Rows are points. Each copy is the shape, with its points in the same order, stretched, turned, moved and blurred by noise. Some copies are also mirrored. Which?
(in the rows, 128 means zero)

Shape (6 x 2):
[[ 87 141]
 [167 143]
 [100 147]
 [103 100]
 [ 93  63]
 [175 150]]
Copy 1 (6 x 2):
[[117 180]
 [165 109]
 [125 176]
 [ 97 140]
 [ 57 127]
 [172 117]]
Copy 1 is: only turned
Copy 2, 6 rows:
[[109  81]
 [129 181]
 [104 103]
 [145  78]
 [173  44]
 [125 193]]
Copy 2 is: only turned
Copy 3 (6 x 2):
[[107  89]
 [ 98 171]
 [ 99 103]
 [142 103]
 [181  90]
 [ 93 181]]
Copy 3 is: only turned

Shape, 8 rows:
[[118 182 178 170]
 [110 136 127 189]
 [ 91  83  69  99]
 [100 165 115 132]
 [ 58  91 103  90]
 [165 146  94 130]
 [161 143 160 174]
 [160 149  95  90]]
Copy 1 (8 x 4):
[[182 177  95 132]
 [157 123 100 181]
 [113  35 147 148]
 [176  91 103 134]
 [153  48 175 130]
 [ 89 101  85 121]
 [116 168 102 142]
 [104  97  99  80]]
Copy 1 is: mirrored
Copy 2 (8 x 4):
[[ 88  72 142  90]
 [113  67 147 141]
 [179 105  64 142]
 [152  72 121 108]
 [149  85  15 129]
 [166 130 180 119]
 [ 92 121 176 122]
 [175 145 154  94]]
Copy 2 is: mirrored
Copy 3, 8 rows:
[[154 118 151 191]
 [138  95  89 145]
 [ 57 131 101  61]
 [ 95 145 130 145]
 [ 60 101 139  84]
 [120 193 101 110]
 [171 131 122 146]
 [ 97 209 137 100]]
Copy 3 is: only turned
Copy 4:
[[161 196 179 128]
 [105 164 164 158]
 [ 62  98  96 102]
 [110 173 131 109]
 [ 64 102 136  69]
 [135 146  64 150]
 [167 153 129 160]
 [142 141  48 111]]
Copy 4 is: only turned

Shape, 10 rows:
[[112 163 143 104  90 141]
 [ 57 125  75 100 107 100]
 [145  72 139 178  82 150]
 [ 56 139 148 126 126 139]
 [126 116 143  98 164 110]
 [158 166 164 161 111 131]
 [133 135  88 105 165 198]
 [ 94 166  86 171  59 158]
 [102 105 176 131  54 118]
 [102 161 120  68  99 123]]
Copy 1:
[[142 161 167 106  86 109]
 [ 99 164 161 193  96  24]
 [149  73 117  92 107  97]
 [128 104 207 149  70  93]
 [154 122 151 159 161 128]
 [195 131 116 103  70 153]
 [ 68 111 121 122 113 176]
 [108 142 118 121   7  78]
 [167 117 187  91 110  55]
 [120 187 179 137 120  93]]
Copy 1 is: only turned
Copy 2:
[[146 149 117 156  86 151]
 [186 101 167 138  71  89]
 [148 113  35 138 180 112]
 [105 111  97 143  73 107]
 [ 99 126 149 110 120 144]
 [119 170  85 153 153 123]
 [121 171 117  45  82 137]
 [203 159  69 160  97  80]
 [146  94  71 190 122 139]
 [169 137 166 133  57 152]]
Copy 2 is: only turned
Copy 3 (10 x 6):
[[102 103 153 163 113 109]
 [ 43 106  88 103  89 122]
 [179 114  49 140  86  85]
 [ 83  85 107 154 138 167]
 [104 134 142  96 117 156]
 [142  96 157 146 152  89]
 [107 173 107 185 150 126]
 [ 94  85  77 184 131  55]
 [138  77 105 132  66 117]
 [ 71 118 164 140  93 118]]
Copy 3 is: only turned
Copy 4 (10 x 6):
[[133 133 164 145 176 164]
 [168 203 145 117 154 119]
 [140  94 153  85  76 167]
 [112 161 131 126 172 123]
 [150 116 140 167 142 103]
 [140  91 120 146 158 180]
 [124 163 144 187 111 160]
 [143 182 128  97 140 209]
 [132  96 179  86 154 148]
 [154 151 174 156 185 141]]
Copy 4 is: mirrored

Shape:
[[121 152 162 200  89 161 122 126]
 [129 120 172 109 130 121 137  77]
 [110 203 184 159  90  48 106 107]
 [ 94 148 156 166 165 105 107 139]
 [209  87  91 113 138 112 152 119]
 [ 99  77  52 205  98 135 130 142]
 [158  98 137  83 120 143 146 154]
 [129 180 107 154 171  89 142 141]
 [137 162  82 198 128 164 122 142]
 [124  52 141 130 172  89 127 102]
 [105 156 183 145 134  81 168 145]
 [130 147 112 103 136  49  63 145]
 [166  86  95 134  97 110 159 144]
 [123  94 129  57 139 130 102  66]]
Copy 1:
[[ 75 176 108 103 143 102 151 124]
 [139 117 128 133 191 141 139 152]
 [125 141 138  83 172 147 144  40]
 [128  81 102  78 152 102 122 116]
 [139 161 205 187 125  95 132 142]
 [ 29 136 112 188  96  42  55  98]
 [130 123 130 155 100 134 156 151]
 [175 138 111 114 135  84 126  86]
 [115 197 107 120 111  64 109 131]
 [104  48 164 164 176  94 100 146]
 [128  83 112 106 140 113 198  76]
 [138 103 147 104 115 142  61  78]
 [ 93 148 176 186 102  83 139 105]
 [141 109 126 160 175 177  61 164]]
Copy 1 is: only turned
Copy 2, 14 rows:
[[207 156 130 117 165 194  96  99]
 [120 115 165 149 107  94  96 141]
 [209 162 105 195  59 123 103  72]
 [103 155  88 112  99 134  79  95]
 [117 140 108  97 123 105 205 183]
 [162 163  29  96 241 152 124 123]
 [118  83 133  91 112 102 172 149]
 [ 96 170  61 133  87 152 163 103]
 [147 206  90  91 168 185 147  87]
 [ 68 118  90 102 123  64  97 173]
 [129  90  90 160  65 171 119 142]
 [124 163  65 112  66  48 156  51]
 [165 121  89 115 156 118 188 166]
 [ 63 110 153 126 126  20 115 106]]
Copy 2 is: only turned
Copy 3:
[[104 172  88 115  92 156 142 134]
 [168 129 156 143  78 123 108 132]
 [207 227  91 136 128 112  79 175]
 [111 157  86 109 135 106  78 110]
 [188 100 131 166 121  77 196 131]
 [ 91 129  44  59  93  77 174 102]
 [128  84 158 117 126 124 134 164]
 [144 180 116 108 161  68 124 110]
 [109 173  80  76 130 132 181  79]
 [143  80 106 147  87  77  97 117]
 [122 173 128 146 114  71  89 174]
 [202 147  86  90 174 104  77 155]
 [153 102 108 125 113  80 183 159]
 [181  84 162 105  91 135  88 110]]
Copy 3 is: only turned

Shape:
[[104 162 197 218 117 191 164 146 145  80 105]
 [137  94 161 144 114 171 158 108 135 124 115]
 [ 80 102 125 129 154 124 128 165 113 140 133]
 [115 163 133  90  87  87  82 191  58 185 149]
 [108  84 159 102  95 134  85 130  87 134 162]
 [ 48 206  89 128  84 136 143 143 114 152 144]
 [ 95 147 130 113 121 105  74 125 111 216 227]
 [100 143 134 142 137 105 186 117 120 118 161]
 [154 109  87 192 125 117 106 170 126 108  99]
 [173  92  90 163 176 139 105 138 191 116 149]
 [132 100 145 193 137  89 120 128 101 149  76]
 [ 83 114 136  67 199  70  76 100 147 103 119]
 [121 108 141 171 152 124 131 149 169 103 141]
 [ 55 132 141 129 146 175 142 180 137 173  35]
 [145 165 161 139 128 167 112 141  59 109 158]
 [106  82  86 131 162 188  94 120  96  87 150]]
Copy 1:
[[139  69 186 117  78 152  81  80 142 124 243]
 [130  97 171 147  99 135  91  78 146 133 136]
 [167 156 145 181 149 116 108 105 138 113 163]
 [152 155  49 145 205 134  96 176  82 200 117]
 [166 128 123 156 141 120 126 108  99 200 107]
 [133  71  32 121 223 139 122 116 114 101 174]
 [238 126  70 121 204 156 102 150 122 124 114]
 [149  85 126 144 156 132 110 103 195 118 153]
 [137 127 192 186 116 169 111 169 127 112 176]
 [201 125 181 190  75 155 107 167 164  44 155]
 [123 177 209 147 129 193 101 101 165 139 162]
 [168 230  77 157  97 125 181  87 201 118 128]
 [182 113 169 180  91 156 104 111 172  99 191]
 [113 186 127 161 135 128  67  49 113  77 197]
 [161 118 143  93 141  95 117 178 105 174 133]
 [173 134 181 156 128  70 167 152 104  94 127]]
Copy 1 is: only turned
Copy 2, 16 rows:
[[167  95 131 158 184 112  97  35 101 102 107]
 [136 133 122 109 134 137 138  82 136 138  86]
 [141 126 144 171 112 139 110 148 105 175 101]
 [ 91 197  86 164 118 124 138 199  54 165 155]
 [104 142 124 120 122 121 163 160  70 185 108]
 [156 194 173 190 152 114 129 109 131 150 190]
 [ 54 182 128 195 111 132 180 165 108 231 113]
 [118 147 139 129 124  73  91  93 136 154 113]
 [111 108 118 172  80 135 128 134 108  80  99]
 [102  65 112 173  65 159 155 113 183 126  67]
 [ 88 165 128 137 126 138  88 143  87  97  49]
 [121  94 131 144 161 125  84 211 152 191  61]
 [112  80 129 155 109 132  97  98 138 145  92]
 [204 169 156 195 168 222  84 131 127 142 115]
 [146 139  69 159 152  63 172 127  66 132 105]
 [168  89 139 182 112 109 192 142 112 154  85]]
Copy 2 is: only turned

Shape, 15 rows:
[[107 137 137 114 155 157 128  87 109 121 120 128]
 [100  96 152  86  87 119  84 168  69  83 129 155]
 [121 149  88 164 135 123 126 123 117 121 153 110]
 [137 157  83 139 115  97 114 103 101 121 112  84]
 [124 111  96 156  90 158  91 131 111 165 146 150]
 [138  87 139 141 106  99 152 159 140 144 119 159]
 [161 124 149 112 149 103 137 153  92 161 150  93]
 [143 136 135  93 152 176 107 157 109 139 164 162]
 [ 88 150 157 102 116 143 155  89 112 160 160 134]
 [123  83  93  93  89 145  73 108 143  79 138  98]
 [101 126 116 134 172  92 121 106  77 156 106 131]
 [121 121 143 126 173 126  81 155 155 135 137 142]
 [157  81 116 111 146 111  86  98 123 143 175 141]
 [149 124 124 150 173  86  76  79 139 143 121 145]
 [102 148  85  74 112  94 153  94 113 110 105  85]]
Copy 1:
[[126 168 111 136 125 147 169 145 138 154 141 108]
 [169 115  57 129 135  49  96 146 108 131 249 107]
 [133 123 136 157 138 138 130 153  79 132 104 159]
 [ 94 115 100 151 112 169 121 198  66 101 101 168]
 [114 145 135 175 168 110 131  97  78 123 128  99]
 [ 99 124 126 109 122  66 115  82 132 118 116 120]
 [108  74 106  91 151 111 134 150 148 119 105  88]
 [122 116 143 122 171  89 135 113 180 185 172  88]
 [129 171 160 117 202 114 187 153 138 115 134 106]
 [142 182 115 156  91 125  78 190 105 139 173  73]
 [115 143  77 119 152 151 180 136  67 174 117 143]
 [140 171 118 135 157 110  96  91 160 179 135 132]
 [114 157 126 149 139 102 140 144 117 201  88  74]
 [ 92 183 103 182 123 148 142 127 110 185  55 159]
 [ 95 144 119  83 117 163 138 236  86 127 141 146]]
Copy 1 is: mirrored
Copy 2:
[[165 149 130 125 132 119 133 119 100 108 135 105]
 [158 121  97 164  91 155 121 189  94 201 166  99]
 [ 95 130 154  97 137 127 119  92 100 132 128 129]
 [115 132 113 132 126 148  97  86  90 124  98 124]
 [130 141 147  95 138 167 133 104 137 149 135  68]
 [ 89 104 141 103 129 102 107 165 141 162 105  94]
 [ 81 146 115 126 185 115  95 135 124 149 117 146]
 [126 137 136 126 153 145 161 143 151 137 170 126]
 [151 164 110  82 120 119 145 147 105 136 134 149]
 [178 115 153 173 128 194 170 167  60 173  89  73]
 [120 142 101 110 161 101  85  86  88 103 139  83]
 [102 108 166 102 169 126 111 155 111 114 154 107]
 [147 100 135 123 198 151 140 131 100 164  98 101]
 [135  87 133  98 180 122  79  97 108 104 106 105]
 [139 142  88 151 100 143 148 134  55 125  87 121]]
Copy 2 is: mirrored
Copy 3, 15 rows:
[[ 89 146 134 148 135 126 116 120 173 158 170 152]
 [168 117 109  46 154 145 101 148 159 166 145 151]
 [118  95 136 146 100 124 129 130 162 167 121 102]
 [119 124 150 142  56 171 126 113 133 195 141 113]
 [121 107 124 120  98 172 120 149 204 108 110  94]
 [161 130 121 111 135 125 153 145 123  56 147 118]
 [121  69 138 120 136 141 109 169  84 129 158 143]
 [115  89  81 122 150 112  74 174 178 137 158 139]
 [ 68 147 137 140 150 118 138 156 162 113 138 206]
 [ 85 128 138  65  93 123  95 118 171 166 164 121]
 [149 100 154 170 119 176 124  95 153 134 154 151]
 [110  74  82 130 168 133  93 113 158 124 141 104]
 [ 90  62 114 111 117 142 124 130 160 117 182 146]
 [116  86  96 167 117 173 154  94 158 141 177 115]
 [ 97 177 172 130  53 121 101 105 118 167 160 181]]
Copy 3 is: only turned
Copy 4:
[[143 128 175  86 172 124 115 109 112 164 151 140]
 [145 118 176 151 113  83 204  80  99 118 189 156]
 [154 121 121 106 161 115 121 157  83 122 129 105]
 [185 157 137 113 142 152 138 160  38 132 149 134]
 [162 112 156 120 134 114 102 100 139  76 143  90]
 [138 155 121 192 109 141 123 129 142 101 108 122]
 [155 159 117 127 121 139 150 153 128 145 204 140]
 [109  67 164  88 133 119 131  93 162 147 175 121]
 [132 166 130  73 139 109 112 101 120 141 133 142]
 [162  81 134 152 173 126 132  62  95  92 150 159]
 [151 185 190 136 152 116 138 143  97 168 201 105]
 [141 108 152 160 171 135 149  90 180 151 166  89]
 [120 134 150 156 192 145 141  87 152  83 208 115]
 [150 166 186 171 216 184 151 116 144 118 172 104]
 [150 149 111 108 124 135 130 121  16 161 147 142]]
Copy 4 is: mirrored

Shape, 17 rows:
[[124 107 132 165 133 147 126 135 112 156 146 136]
 [115 152 127 106 134  69 143 211 105 104 140 113]
 [148 164 147 174 131 111 136 151 121  99 105 141]
 [109 117 177 168 154 143 139 115 101 184 106  99]
 [110 110 129 152 151 163 136 123 167  98 116 133]
 [118 153 130 170 144 164 150 116 183 116 103 128]
 [130 104 144 120 152  63  92 124 165 115 109 132]
 [190 121 129 160 156 161 134 106 193 119 101 139]
 [110 118 135 170 137 162 148 121 101 119 122 133]
 [118 133 118 133 151 161 144 117 124 110 113 138]
 [114 128 117 169 143 102 100 156 132 145 111  88]
 [122 128 120 128 136 120 145 101 107 124 102 113]
 [106 115 153 114 123 137  59 133 111 177 117 127]
 [117 118 124  95  75 132 139 122 102 100 237  99]
 [140 164 113 123 151  99 134 140 135 108 159 145]
 [124 113 123 100  93 165 143 103 128 165 103 140]
 [133 115 137 117 153 134  86 142 164 122 110  81]]
Copy 1, 17 rows:
[[135 135 120 105  92 136  97 139 149 173 114 137]
 [138 190 121  89 125 114 170 154 136 148  96 197]
 [132 129 161 131 101  92  98 159 132 125 138 189]
 [100 107 142 128 108 159  74 157 152 212  91 163]
 [133 118 139 189 116 130 138 167 150 128 127 129]
 [105  97 153 177 101 134 133 177 127 119 163 151]
 [105 146 144 142 169 114 106 123 197  87 103 159]
 [122  93 156 189 129 128 107 127 174 100 192 154]
 [142 114 122 148  92 120 103 158 121 174 106 143]
 [128 126 118 173 113 122 128 140 107 146 126 144]
 [126 143 143  99 137 175 110 181 150 128 115 178]
 [118 107 113 140 147 124 112 126 110 146 107 160]
 [113 175 169  90 134 158  87 116 145 161  80 118]
 [149 180 105  52 155  81 159 141  95 180 127  72]
 [113 166 100 123 119  92 129 135 121 119 158 162]
 [112 101 138 117 127 133 134  75 111 156 110 121]
 [128 157 171 148 180 172 130 163 162 125 128 140]]
Copy 1 is: mirrored
Copy 2, 17 rows:
[[134 108 110 138 128 155 144 145 124 125 103 140]
 [188 206 153  64  94 150  73 137 139 107  94 114]
 [181 189 160 154 110 143 150 136 146 110 135 112]
 [147 106 106 153 168 104 179 157 169 131 119 151]
 [159 121 149 175 121 148 139  96 163  88 165 141]
 [176 133 130 200 125 142 165  82 188 110 188 124]
 [135 155 219 117 101 109 119  90 159 145 131 209]
 [189 126 151 200  98 102 193  83 148 109 174 146]
 [142 128 117 164 142 156 148 154 141  87 131 120]
 [152 131 133 143 141 135 147 116 144  79 162 116]
 [144 150 142 170 118 117 104 129 153 139 109 165]
 [132 151 139 124 153 109 145 134 150 100 155 138]
 [ 83  89 154 121 127 109 130 109 146 143  78 143]
 [112 104  94  29  56 165  66 183 115 123 144 100]
 [178 177 149  89 105 138 114 119 122 125 148 120]
 [ 91  98  94 119 125 125 169  93 153  90 150 121]
 [152 114 165 156  93  81 116 103 159 114 126 150]]
Copy 2 is: only turned
Copy 3 (17 x 12):
[[161 116  84 126 133 145  98 168 129 151 130 132]
 [114 115 119 110 146  95  46 101  93 128 108 150]
 [147 111 114 140 152 122  99 106 129 146  63  95]
 [144 112  95 182 111 165  71 174 144 145 141 111]
 [127 133 130 138 143 101 146 171 153 114 102 112]
 [142 164 115 179 129 103 149 141 164 127  86  97]
 [ 91  90 167  96 161 104 104 143 163 182 127 144]
 [152 149 168 129 137  98 152 178 152 166  61  79]
 [162 114  90 148 137 138 115 162 140 119 121  99]
 [129 141 126 129 136 121 131 143 141 101 113  90]
 [109  97  89 126 106 118  80 138 165 152 107 139]
 [123 110 142 135 115 127 112 124 144 134 140  84]
 [102 121 104 123 101 196  93 165 128 147 126 168]
 [202 120 136 119  97  96 104 119  98 103 157 187]
 [144 158 151 110 156 106  96  96 139 143 105 124]
 [124 141 130 146  89 145 153 162  98 130 142 106]
 [105 116 158 116  98 117  97 173 157 130 100 150]]
Copy 3 is: only turned
Copy 4 (17 x 12):
[[ 99 115 116 101 152 127 146 101 159 150 122 125]
 [138 129  90 112 148 123  75 200  95  69 135  82]
 [103 128 112 128 159 104 105 152 125 133 128 173]
 [ 73 164  88 142 159 135 162  95 124 189 104 123]
 [134 103 166 137 148 129 122  90 141 132  70 182]
 [117 122 147 149 136  94 135  98 164 152  48 199]
 [176 144 131  94 202 123 110 122  88 127 121 170]
 [160 114 133 129 154 134 149  86 176 167  79 249]
 [ 84 110 129 137 137 128 141 105 132 142 109 144]
 [126 115 125 145 117 114 126  96 121 126 100 167]
 [103 160  93 103 173 122 131 121 145 106 104 128]
 [117 143  99 133 129 122 153 128  93 124 118 160]
 [135 189 124 105 143 120 126  78 121 155 142 119]
 [171 103 158 166 146 126 166 173 156  65 149  49]
 [158  99  99 120 148  74 108 138 137 101 131 135]
 [133 166 132 115  86 132 167 111 116 175 101 178]
 [168 168 133 149 164 150 121  99 140 103  93 158]]
Copy 4 is: mirrored

Shape:
[[173 102  80  89 132 205 108 177 133 143  71 184]
 [148 142  92 181 161 130 148 133 124 110 164 146]
 [100 106 131 108 119 133 199 139 130 136 159 175]
 [135 159 130 125 159 129 159 125 137 107 142 112]
 [ 72 110 158 120 141 130 183 109 153 131 107 136]
 [ 96 156 103 136 120 117 173 145 129 103 124 104]
 [121 116 138 137 121 137 209 105 106 136 119  90]
 [203 161 106 151 158 148 121 178 170 121 149  84]
 [138 166  93 139 101  94 149 133 157 115 139 109]
 [109 138 150 132 143 111 133 131 103 112 131 122]
 [162 134  58 125 167 101 129 140 153 117 171 108]
 [114 115 166 116 120 132 129 145 121 166  85 148]
 [ 95 167 147 111 123 126 161  94 115 143 135 128]
 [106  97 116 100 102 171 140 157 107 132 125 139]
 [ 67 128 152 136 112 153 130 109 117 173 101 121]
 [166  84 128 102 113 174 106 143 131 130  81 169]
 [106 113 175 135 118 176 131  96 141 128 114 120]]
Copy 1 (17 x 12):
[[157  79  73 111 190 166 231  99 150  60 144 117]
 [144  96 161 132 108 108 129 116 113  87 140 125]
 [118  96 111 141 125 121 152 135 133 133  89 182]
 [160 130 155 113 120 120 127 126 159 148 126 119]
 [128 106 127 129 126 152 115 129 125 172  79 134]
 [138 135 118 118 141 108 104  96 125 126 108 145]
 [155 126 106 128 137 113 133 152 109 172 124 125]
 [197 168 167  96 132 117 172  88 145 136 168 120]
 [140 165 118 111 115  94 121  87 131 127 102 127]
 [111 141 151 133 136 140 101 129 146 133 125 141]
 [168 144 145  62 128 111 153 110 131  95 128 126]
 [ 95 121 126 142 163 154 148 112 146 146 118 128]
 [108 124 116 113 121 112 108 129 161 161 118 133]
 [118 127  73 119 164 148 161 121 143 100 144 180]
 [ 88 110  94 122 140 150 111  98 132 158 139 142]
 [137 121  92 138 163 176 198 125 152  95 139 118]
 [131 136 104 133 114 180 123 126 145 167 140 131]]
Copy 1 is: only turned
Copy 2, 17 rows:
[[142 202 221 156 207 130  73 145 129 127  42  88]
 [164 156  91  75 154  99 104 161 121 119 151  86]
 [143 164 112 108  97 183 165 117 141 134 113  75]
 [118 139 102 105 140 110 132 160 101 123 166 100]
 [ 93 145  72 117 117 171 165 138 145 132  88  85]
 [122 104 114 112 116 134 151 146 121  90 148  59]
 [ 90 123 122  61 134 181 170 155 147 117 133  94]
 [118 176 153 103 162   7 102 190  91 117 174 115]
 [124  74 133 124 110  86 135 138 133 118 168  60]
 [107 131 101 114 115 145 115 148 120  94 130 135]
 [123 156 126  85 139  77 110 115  91 129 174  84]
 [ 93 169 142 154 118 156 113 141 169 114  79 135]
 [116 115 108 140 132 186 145 133 148 119 167 102]
 [132 164 169 134 139 177 137 117 136  88  66 126]
 [ 95 144 109 153 150 178 146 118 184  81  93 135]
 [135 150 189 139 174 142  79 148 134 137  27 130]
 [118 126 104 132 168 155 138 166 142 115  65 156]]
Copy 2 is: only turned
